Every row gives one point. Two turns around zero, p and q, are shown by what they do to some points. Write where each new point lands after one turn and then the other. Backwards means that the second turn is done in reverse. Each puzzle has new turns, and all numbers are rounded.

Turn p:
[-0.06  0.17  0.19] => [ 0.12 -0.21  0.10]
[ 0.01  0.24 -0.21] => [0.19 0.19 0.17]
[-0.24  0.24  0.26] => [ 0.08 -0.32  0.27]
[-0.16  0.14  0.29] => [ 0.04 -0.33  0.14]
[ 0.61 -0.67 -0.21] => [-0.22  0.39 -0.82]
[-0.17 -0.12 -0.32] => [-0.21  0.28  0.14]
Turn q:
[-0.67  0.10 -0.14] => [ 0.13  0.49 -0.47]
[-0.10  0.32  0.09] => [0.31 0.15 0.06]
[ 0.15  0.25 -0.22] => [ 0.27 -0.23 -0.07]
[ 0.48 -0.33  0.14] => [-0.36 -0.34  0.34]
[ 0.13 -0.34  0.12] => [-0.36 -0.06  0.13]
Where do these land?
q, then p backwards: [ 0.31  0.28 -0.10] => [0.00 0.32 0.28]
q, then p backwards: [0.11 0.00 0.21] => [-0.20  0.10 -0.08]
q, then p: [-0.12 -0.51 -0.39] => [-0.40  0.35  0.38]
q, then p backwards: [-0.28 -0.02  0.59] => [-0.19  0.07 -0.62]
q, then p: [ 0.16 -0.14 -0.39] => [-0.36  0.25 -0.07]
p, then q: [-0.18  0.39  0.08] => [-0.20 -0.01  0.39]

Turn p:
[ 0.00  0.11 -0.49  0.10] => [-0.14  0.10  0.11  0.47]
[-0.36  0.00 -0.18  0.14] => [-0.34  0.08  0.25  0.04]
[-0.05  0.26  0.41 -0.26] => [ 0.38  0.01  0.20 -0.35]
[ 0.25 -0.38 -0.41 -0.16] => [-0.10  0.29 -0.45  0.31]
[0.15 0.01 0.66 0.18] => [ 0.20 -0.47 -0.09 -0.47]
Turn q:
[ 0.16  0.19 -0.49 -0.31] => [ 0.09  0.62 -0.05  0.03]
[-0.43 -0.25  0.08  0.46] => [ 0.32 -0.55 -0.25  0.05]
[ 0.35  0.42  0.21 -0.20] => [-0.56  0.24  0.08  0.01]
[ 0.16  0.05  0.04 -0.27] => [-0.14  0.20  0.17 -0.12]
[ 0.07  0.15  0.28 -0.43] => [-0.33  0.14  0.18 -0.36]
[-0.06 -0.56 -0.06  0.39] => [ 0.47 -0.40  0.16  0.25]
[-0.25  0.00 -0.05  0.36] => [ 0.15 -0.26 -0.30  0.13]
Where do these land?
p, then q: [-0.36 -0.03 -0.15  0.18] => [-0.03 -0.26 -0.20 -0.27]
p, then q backwards: [ 0.58  0.38 -0.35 -0.14] => [ 0.11 -0.28 -0.52  0.51]
q, then p: [ 0.16  0.34 -0.10 -0.07] => [-0.07  0.00  0.38  0.10]
p, then q backwards: [ 0.33 -0.41  0.08  0.33] => [-0.35  0.32  0.19  0.36]
q, then p: [-0.42 -0.36  0.14 -0.14] => [ 0.26  0.27 -0.45 -0.08]
q, then p: [-0.29  0.08  0.39 -0.16] => [-0.04  0.48 -0.08 -0.16]

Turn p:
[-0.64 -0.08 -0.34  0.48] => [-0.74  0.27 -0.11 -0.36]
[ 0.10  0.19  0.17 -0.34] => [ 0.29 -0.31  0.09 -0.03]
[ 0.00 -0.02 -0.30  0.09] => [-0.02  0.24 -0.13 -0.15]
[ 0.33 -0.39  0.23 -0.30] => [ 0.28 -0.18 -0.24  0.48]
[0.21 0.30 0.24 0.07] => [ 0.18 -0.02  0.40  0.06]
Turn q:
[-0.61 -0.03 -0.27 -0.22] => [-0.35 -0.55  0.08 -0.25]
[ 0.36 -0.37 -0.25 -0.16] => [ 0.27  0.24  0.19 -0.43]
[ 0.13 -0.12  0.37  0.28] => [ 0.33  0.08 -0.28  0.23]
[ 0.04  0.04  0.01 -0.34] => [ 0.02 -0.06  0.34  0.01]
[-0.40  0.33  0.19 -0.06] => [-0.28 -0.34  0.00  0.35]
[0.35 0.43 0.01 0.61] => [-0.21  0.60 -0.42  0.32]
[ 0.13 -0.28 -0.07 -0.11] => [ 0.22  0.03  0.09 -0.23]
Where do these land?
p, then q: [-0.20 -0.46 -0.01  0.15] => [-0.37 -0.18 -0.27 -0.18]
p, then q: [ 0.44  0.36 -0.35 -0.21] => [0.12 0.50 0.45 0.16]
q, then p: [ 0.14 -0.12  0.18 -0.23] => [0.14 0.02 0.16 0.27]
q, then p: [ 0.21  0.45 -0.03  0.27] => [-0.24  0.12  0.29 -0.40]
q, then p: [-0.59 -0.22  0.20  0.02] => [-0.12  0.19 -0.55  0.29]

Turn p:
[-0.76 -0.23 -0.27 -0.07 -0.26  0.18] => [ 0.42 -0.36 -0.58  0.33  0.03 -0.23]
[ 0.23 -0.14 -0.05 -0.20 -0.14  0.23] => [ 0.15 -0.20  0.14 -0.23  0.21  0.09]
[-0.08  0.48  0.38 -0.26 -0.29  0.21] => [ 0.08  0.36 -0.42 -0.47  0.20  0.09]
[-0.15  0.13  0.22  0.34  0.21  0.25] => [-0.29  0.07 -0.14 -0.11 -0.08 -0.43]
[ 0.17 -0.07  0.37  0.04 -0.09 -0.04] => [ 0.12  0.20  0.17 -0.27 -0.14 -0.07]
[ 0.31  0.05 -0.41  0.36 -0.09 -0.38] => [-0.30 -0.22  0.19  0.16 -0.42  0.42]
[ 0.27 -0.21 -0.24 -0.20  0.67 -0.43] => [-0.19  0.14  0.63  0.58  0.20  0.12]
Turn q:
[ 0.69  0.31  0.05 -0.24  0.34  0.24] => [ 0.11 -0.14 -0.80  0.11  0.30 -0.19]
[-0.22 -0.08  0.21 -0.16  0.06  0.23] => [ 0.12  0.02  0.15  0.35 -0.03 -0.14]
[-0.19 -0.22 -0.19  0.11  0.03  0.48] => [ 0.07 -0.40  0.26  0.30  0.10  0.17]
[-0.26 -0.32 -0.19 -0.02  0.01 -1.01] => [-0.51  0.21  0.39 -0.71 -0.38 -0.35]
[-0.06  0.37 -0.13  0.11  0.11  0.31] => [-0.05  0.02 -0.07  0.23  0.41  0.23]
[ 0.14  0.12 -0.23  0.01 -0.22  0.18] => [ 0.21 -0.12 -0.04 -0.13  0.23  0.20]
[-0.30 -0.53  0.11  0.08 -0.39 -0.71] => [-0.08  0.19  0.52 -0.51 -0.68 -0.11]
[0.24 0.15 0.31 0.26 0.16 0.19] => [-0.04  0.05 -0.40  0.29 -0.10  0.22]
[-0.04  0.22  0.06 -0.16 -0.11  0.10] => [ 0.19  0.17 -0.01  0.07  0.18 -0.02]
Where do these land?
p, then q backwards: [ 0.10 -0.47 -0.04 -0.29 -0.08  0.00] => [-0.14 -0.12 -0.14 -0.21 -0.33  0.34]
p, then q: [-0.27  0.09 -0.45  0.22  0.16  0.35] => [-0.38 -0.30  0.45 -0.13 -0.17 -0.01]
p, then q backwards: [ 0.20 -0.35 -0.26 -0.55 -0.26 -0.27] => [-0.14  0.05 -0.12  0.13 -0.54  0.58]
q, then p: [ 0.22 -0.15  0.28 -0.26 -0.56 -0.08] => [ 0.02  0.01  0.25 -0.39  0.07  0.56]
p, then q backwards: [-0.61  0.20 -0.08  0.26  0.38  0.09] => [ 0.15  0.09  0.33 -0.20  0.68  0.02]
p, then q backwards: [0.25 0.08 0.40 0.55 0.32 0.08] => [-0.29 -0.24  0.03 -0.09  0.23 -0.66]
q, then p: [ 0.11  0.06 -0.02  0.02 -0.25 -0.37] => [ 0.11  0.11 -0.13 -0.08  0.31  0.26]
q, then p: [0.00 0.54 0.17 0.05 0.29 0.21] => [-0.57 -0.14 -0.18  0.23 -0.03 -0.14]

Turn p:
[ 0.39 -0.19 -0.16  0.39 -0.30  0.32 -0.14  0.10] => [ 0.09  0.41 -0.44  0.18  0.20  0.22 -0.14  0.27]
[-0.40  0.45  0.45  0.49 -0.40 -0.29  0.15  0.20] => [-0.37  0.02 -0.37  0.10 -0.19 -0.22  0.84 -0.17]
[ 0.16  0.41  0.24 -0.01  0.22  0.10 -0.52  0.35] => [-0.05  0.38  0.52  0.29  0.00  0.19  0.36  0.19]
[-0.10 -0.17 -0.38  0.21  0.37 -0.13  0.16 -0.17] => [-0.03 -0.14  0.02 -0.21  0.48 -0.30 -0.23 -0.06]
[ 0.27  0.45 -0.10 -0.24 -0.19 -0.24  0.28  0.50] => [ 0.13 -0.43  0.02  0.65 -0.12 -0.05  0.27  0.24]
[-0.24  0.29 -0.25 -0.13  0.46  0.13  0.47 -0.06] => [-0.41 -0.58  0.25 -0.02  0.31 -0.01 -0.12 -0.05]
[ 0.33 -0.36  0.33 -0.26  0.54  0.31 -0.22 -0.12] => [ 0.29  0.14  0.47 -0.48  0.06  0.48 -0.18  0.23]
[-0.43  0.02  0.20 -0.48 -0.06 -0.20  0.06 -0.39] => [-0.11 -0.26  0.20 -0.29 -0.53 -0.18 -0.10 -0.36]
[-0.11 -0.46 -0.33  0.42 -0.11 -0.18 -0.25 -0.29] => [ 0.14  0.42 -0.33 -0.24  0.25 -0.40 -0.28 -0.20]
[-0.10 -0.46 -0.03 -0.14 -0.32  0.27 -0.07  0.24] => [ 0.29  0.13 -0.27  0.10 -0.07  0.38 -0.18 -0.35]
[ 0.25  0.02  0.03 -0.24 -0.21 -0.10  0.07 -0.36] => [ 0.05 -0.09 -0.07 -0.09 -0.39 -0.12 -0.24  0.25]
Turn q:
[ 0.02  0.36 -0.02 -0.33  0.32  0.22 -0.31  0.11] => [ 0.29 -0.13 -0.08  0.29  0.39  0.31 -0.14  0.19]
[ 0.25 -0.17 -0.37 -0.02 -0.04  0.42 -0.58 -0.17] => [-0.06  0.31  0.35  0.22  0.22  0.58  0.33 -0.01]
[ 0.40 -0.30  0.26  0.41  0.52  0.42 -0.30  0.10] => [ 0.50  0.62 -0.23  0.31 -0.21  0.22  0.38  0.08]
[ 0.23 -0.11  0.09  0.21  0.15 -0.22  0.12 -0.31] => [-0.01 -0.03  0.02  0.06 -0.48 -0.06  0.16  0.18]
[ 0.01  0.19 -0.37  0.09 -0.42  0.30 -0.09 -0.11] => [-0.12  0.09  0.55  0.04  0.15  0.15 -0.13 -0.28]
[-0.33 -0.16  0.29  0.55  0.41 -0.48  0.04  0.26] => [ 0.20 -0.11 -0.48  0.14 -0.18 -0.66  0.45 -0.13]
[-0.32 -0.31 -0.08  0.13  0.01 -0.19  0.41 -0.16] => [-0.04 -0.12  0.07 -0.46 -0.17 -0.37  0.22  0.04]
[-0.04 -0.04  0.54 -0.36 -0.25 -0.41  0.20  0.17] => [-0.41 -0.08 -0.54 -0.14 -0.06 -0.23 -0.40  0.16]
[-0.19  0.42  0.13 -0.36  0.09 -0.32  0.24 -0.02] => [ 0.01 -0.52 -0.14 -0.01  0.08 -0.18 -0.38  0.22]
[ 0.43 -0.10 -0.31 -0.29 -0.40  0.09  0.18  0.53] => [-0.16  0.05 -0.16 -0.32 -0.01  0.53 -0.33 -0.55]
[-0.47  0.23 -0.16 -0.03 -0.38  0.19  0.10 -0.39] => [-0.17 -0.07  0.62 -0.14  0.28 -0.29 -0.18  0.10]
Where do these land?
p, then q backwards: [ 0.40  0.27 -0.36 -0.32 -0.33 -0.25  0.43 -0.02] => [ 0.04  0.54  0.34 -0.06  0.34 -0.49  0.06 -0.21]
q, then p: [ 0.02  0.03  0.53  0.34  0.50  0.13 -0.16 -0.29] => [ 0.12 -0.06 -0.31  0.49  0.24 -0.18  0.44  0.37]
p, then q: [-0.56 -0.08 -0.31 -0.01  0.33  0.19  0.15  0.36] => [ 0.25  0.13  0.17  0.00 -0.14 -0.15  0.42  0.62]
p, then q: [ 0.15  0.30 -0.10 -0.31 -0.38 -0.34 -0.01 -0.34] => [-0.60 -0.02 -0.09  0.09 -0.03 -0.18  0.05 -0.43]
p, then q backwards: [ 0.22 -0.33  0.51 -0.17 -0.28  0.37 -0.17 -0.13] => [ 0.64 -0.34  0.00 -0.16  0.18  0.25  0.26  0.00]
p, then q backwards: [ 0.24  0.25 -0.25 -0.17  0.30  0.14 -0.25  0.32] => [-0.01  0.37 -0.08  0.00 -0.04  0.31 -0.37 -0.33]
p, then q: [-0.26 -0.30 -0.30  0.35  0.30  0.03 -0.12 -0.08] => [ 0.21 -0.38 -0.04  0.22  0.05  0.11  0.15  0.45]
p, then q backwards: [-0.49  0.18 -0.15  0.44 -0.31  0.04  0.31  0.32] => [-0.12 -0.14  0.00  0.09 -0.10 -0.49 -0.51  0.49]
q, then p: [ 0.27 -0.33  0.43 -0.14 -0.13 -0.31 -0.18 -0.14] => [-0.27 -0.04 -0.19  0.46  0.13 -0.10  0.02 -0.46]

Turn p:
[ 0.50  0.52  0.02  0.08  0.10 -0.07  0.08  0.18] => [ 0.08 -0.09  0.25 -0.29 -0.06  0.06  0.20  0.61]
[-0.04 -0.01  0.05  0.10  0.28  0.39  0.06 -0.06] => [ 0.03 -0.17 -0.01 -0.16  0.25 -0.20  0.26 -0.17]
[-0.35 -0.02  0.00 -0.17 -0.47 -0.03 -0.18 -0.55] => [-0.32  0.30 -0.57  0.43  0.05  0.02 -0.07 -0.03]
[-0.15 -0.31 -0.01  0.23  0.08 -0.23 -0.08 -0.20] => [-0.09  0.13  0.15  0.31 -0.16 -0.08  0.08 -0.30]
[ 0.12  0.01  0.32  0.16 -0.26  0.06 -0.13  0.40] => [ 0.14 -0.26 -0.03 -0.09 -0.14  0.52  0.09  0.01]
[ 0.44 -0.31 -0.47 -0.52  0.09 -0.23 -0.29 -0.04] => [-0.01  0.70  0.39 -0.13  0.29  0.12 -0.41  0.04]
[-0.11  0.03 -0.65  0.09 -0.01  0.03  0.30 -0.17] => [ 0.37  0.16 -0.02  0.29  0.16 -0.51 -0.14  0.14]
[-0.58  0.42  0.17  0.12 -0.06 -0.20 -0.50  0.01] => [-0.54 -0.48 -0.06  0.50  0.05  0.18 -0.10  0.14]
[ 0.16 -0.34  0.58 -0.07  0.27  0.27  0.75  0.44] => [ 0.35 -0.31 -0.08 -0.86 -0.44 -0.12  0.10 -0.45]
Turn q:
[-0.11  0.31  0.44  0.27 -0.06 -0.39  0.12 -0.30] => [-0.01 -0.01  0.63 -0.30 -0.27  0.06  0.17 -0.19]
[ 0.13 -0.47  0.11 -0.13  0.08 -0.16 -0.08  0.48] => [-0.05  0.14  0.02  0.33  0.04 -0.01 -0.13  0.62]
[ 0.11  0.03 -0.19  0.35  0.04  0.27  0.20 -0.22] => [-0.10 -0.14 -0.02 -0.21  0.41  0.14 -0.08 -0.27]
[-0.48  0.01  0.49  0.11  0.10 -0.02 -0.05  0.02] => [-0.01 -0.31  0.39  0.16 -0.40  0.06 -0.22 -0.05]
[ 0.34  0.20 -0.24 -0.22 -0.03  0.52  0.07  0.48] => [ 0.27  0.14 -0.66 -0.04  0.13  0.41 -0.16  0.14]
[ 0.18 -0.31  0.06 -0.48 -0.29 -0.26  0.15  0.19] => [-0.08  0.05 -0.19 -0.05 -0.16 -0.15  0.30  0.62]
[ 0.19 -0.43 -0.45 -0.40 -0.07  0.33  0.35  0.64] => [-0.13  0.02 -0.80 -0.01  0.22  0.04 -0.29  0.66]
[-0.38  0.41 -0.16  0.29 -0.23 -0.07 -0.23 -0.54] => [-0.24 -0.01  0.15 -0.07 -0.19 -0.11  0.20 -0.80]
[ 0.39 -0.27 -0.15 -0.29  0.10  0.38 -0.18 -0.32] => [ 0.30 -0.22 -0.32  0.21  0.47 -0.15  0.31  0.02]
[-0.31  0.36  0.13  0.03  0.35 -0.52  0.07 -0.37] => [ 0.16  0.09  0.52 -0.29 -0.29 -0.45 -0.10 -0.31]
[-0.06  0.17 -0.04  0.47  0.01 -0.07 -0.43 -0.07] => [-0.12  0.25  0.28  0.27  0.06  0.15 -0.01 -0.45]
Where do these land?
p, then q backwards: [-0.31 -0.34 -0.01 -0.10  0.18  0.12 -0.22 -0.22] => [-0.13  0.02 -0.37  0.32  0.01  0.07 -0.22 -0.22]
q, then p: [-0.18  0.16  0.16 -0.04  0.48  0.03  0.12 -0.33] => [-0.27  0.45  0.14 -0.13 -0.18  0.26  0.11 -0.10]
p, then q: [-0.18  0.01 -0.36 -0.33 -0.25 -0.22  0.30 -0.32] => [-0.11  0.66  0.02  0.10 -0.14 -0.01  0.03 -0.31]
q, then p: [-0.06 -0.18 -0.37  0.24 -0.09 -0.49  0.36  0.48] => [-0.37 -0.58 -0.04  0.16  0.20  0.14 -0.49  0.20]
q, then p: [-0.03 -0.21 -0.47  0.36 -0.35 -0.04 -0.04 -0.17] => [-0.26 -0.25 -0.08  0.25  0.03 -0.55 -0.14 -0.15]
p, then q: [ 0.30  0.09  0.34  0.15 -0.18 -0.44 -0.08 -0.31] => [-0.31 -0.13 -0.23 -0.28 -0.38  0.41 -0.08 -0.10]
q, then p backwards: [ 0.34  0.43 -0.14 -0.29 -0.05  0.13 -0.20  0.59] => [ 0.31 -0.21 -0.06 -0.13 -0.79  0.00  0.14 -0.12]
q, then p backwards: [ 0.49 -0.19  0.46  0.10  0.43  0.47  0.01  0.47] => [ 0.18  0.24 -0.51  0.05 -0.51  0.11 -0.35  0.61]
q, then p backwards: [-0.38  0.24  0.39 -0.09 -0.17  0.44 -0.24 -0.20] => [-0.34 -0.23  0.37  0.47 -0.14 -0.08  0.06  0.35]
